Every row gives one point. Examples show where two turns around zero, p and q, send a point. Write where each new point lands after one turn and then the other. Backwards means that the second turn is done in reverse. Each puzzle has new turns, and all numbers are rounded.

Turn p:
[-0.22,0.09] => [-0.23,-0.05]
[0.26,0.49] => [-0.06,0.55]
[-0.04,-0.58] => [0.29,-0.50]
Turn q:
[0.19,-0.39] => [-0.38,0.20]
[0.33,0.04] => [-0.24,-0.23]
[-0.53,0.35] => [0.63,0.03]
Where do these land?
p, then q: [-0.15,-0.46] => [-0.38,0.30]
q, then p: [-0.30,0.06] => [0.16,0.26]
p, then q backwards: [0.45,0.40] => [-0.46,-0.38]

Turn p:
[-0.38,0.11,-0.25] => [-0.29,0.36,0.07]
[-0.23,0.18,0.21] => [-0.12,-0.01,0.34]
[-0.02,-0.12,0.07] => [-0.07,-0.12,-0.04]
[0.88,0.17,-0.21] => [0.86,0.04,-0.33]
[0.02,-0.55,-0.37] => [-0.24,0.00,-0.62]
[-0.26,0.22,0.56] => [-0.12,-0.26,0.59]
Turn q:
[-0.18,-0.32,0.25] => [-0.06,-0.40,-0.18]
[0.26,-0.06,0.28] => [0.01,-0.25,0.30]
[-0.22,0.54,-0.46] => [-0.17,0.71,-0.14]
[-0.03,0.24,0.28] => [-0.32,-0.03,0.18]
[-0.02,0.24,0.32] => [-0.34,-0.06,0.20]
[0.19,-0.63,-0.67] => [0.87,0.03,-0.35]
Where do these land?
q, then p: [-0.33,0.24,0.07] => [-0.27,0.28,0.13]
p, then q: [-0.12,0.17,0.36] => [-0.14,-0.39,0.06]
q, then p: [-0.22,0.28,-0.59] => [0.33,0.55,0.24]
p, then q: [0.75,-0.36,0.57] => [0.90,-0.46,0.02]
p, then q: [0.10,-0.04,-0.35] => [0.06,0.36,0.04]
p, then q: [-0.18,-0.29,-0.06] => [-0.02,0.09,-0.34]

Turn p:
[0.28,0.30,-0.02,-0.24,0.39,0.09] => [0.21,0.27,-0.34,-0.06,-0.21,-0.33]
[-0.23,0.00,-0.34,0.21,-0.55,0.47] => [-0.38,-0.40,-0.29,-0.23,0.28,0.46]
[0.38,-0.08,0.14,-0.69,-0.17,-0.36] => [0.56,0.46,-0.08,0.45,0.24,0.12]
[-0.19,0.15,0.84,0.02,0.18,-0.04] => [0.47,-0.08,0.49,-0.38,0.13,-0.41]
[-0.58,-0.04,-0.32,0.50,-0.30,-0.34] => [-0.37,-0.73,0.28,0.29,-0.12,0.23]
[0.77,-0.10,-0.27,0.16,0.48,-0.08] => [-0.13,0.68,-0.15,0.02,-0.66,0.03]
[-0.43,-0.23,-0.03,0.04,-0.02,0.26] => [-0.36,-0.19,0.09,-0.09,0.34,-0.11]
Turn q:
[-0.09,-0.20,0.21,-0.11,0.25,-0.64] => [0.16,0.08,0.29,0.58,0.27,0.23]
[-0.27,0.38,-0.43,-0.07,0.30,0.56] => [-0.44,-0.02,-0.72,-0.26,-0.08,0.16]
[0.50,0.28,0.56,-0.19,-0.07,-0.44] => [0.23,0.63,0.37,0.39,-0.13,-0.36]
[-0.42,0.00,0.12,0.07,-0.19,-0.19] => [0.21,-0.30,-0.12,0.25,0.18,-0.15]
[0.11,-0.42,-0.21,-0.14,-0.18,0.69] => [-0.29,-0.16,0.10,-0.78,0.17,-0.04]
[-0.21,-0.25,0.38,0.45,0.27,-0.36] => [-0.09,-0.39,0.36,0.60,-0.07,0.05]
[0.38,0.22,-0.65,-0.01,-0.37,0.38] => [0.22,0.16,-0.29,-0.77,-0.35,0.12]
Where do these land?
p, then q backwards: [0.23,-0.60,-0.39,0.15,-0.31,-0.19] => [0.15,-0.12,-0.08,-0.05,0.79,-0.22]
q, then p: [-0.43,-0.33,0.15,-0.30,-0.52,-0.09] => [-0.03,0.60,0.21,0.23,-0.34,-0.34]
p, then q: [-0.58,-0.29,0.29,-0.11,0.22,0.34] => [-0.16,0.10,0.09,0.67,0.37,0.25]
q, then p backwards: [-0.32,0.06,-0.09,0.70,-0.24,0.04] => [-0.29,0.64,-0.17,0.28,-0.04,-0.25]
p, then q: [0.41,0.38,0.27,-0.09,0.39,-0.39] => [0.56,0.36,0.21,-0.12,-0.38,-0.22]
q, then p: [0.21,0.86,-0.19,-0.25,0.20,-0.07] => [0.05,-0.52,-0.66,0.06,-0.35,0.30]
q, then p: [0.46,0.23,-0.29,-0.06,0.37,-0.31] => [0.16,-0.31,-0.42,-0.50,0.02,0.18]
p, then q backwards: [0.01,-0.30,0.26,-0.05,-0.11,0.67] => [0.07,-0.28,-0.18,-0.60,-0.03,0.39]
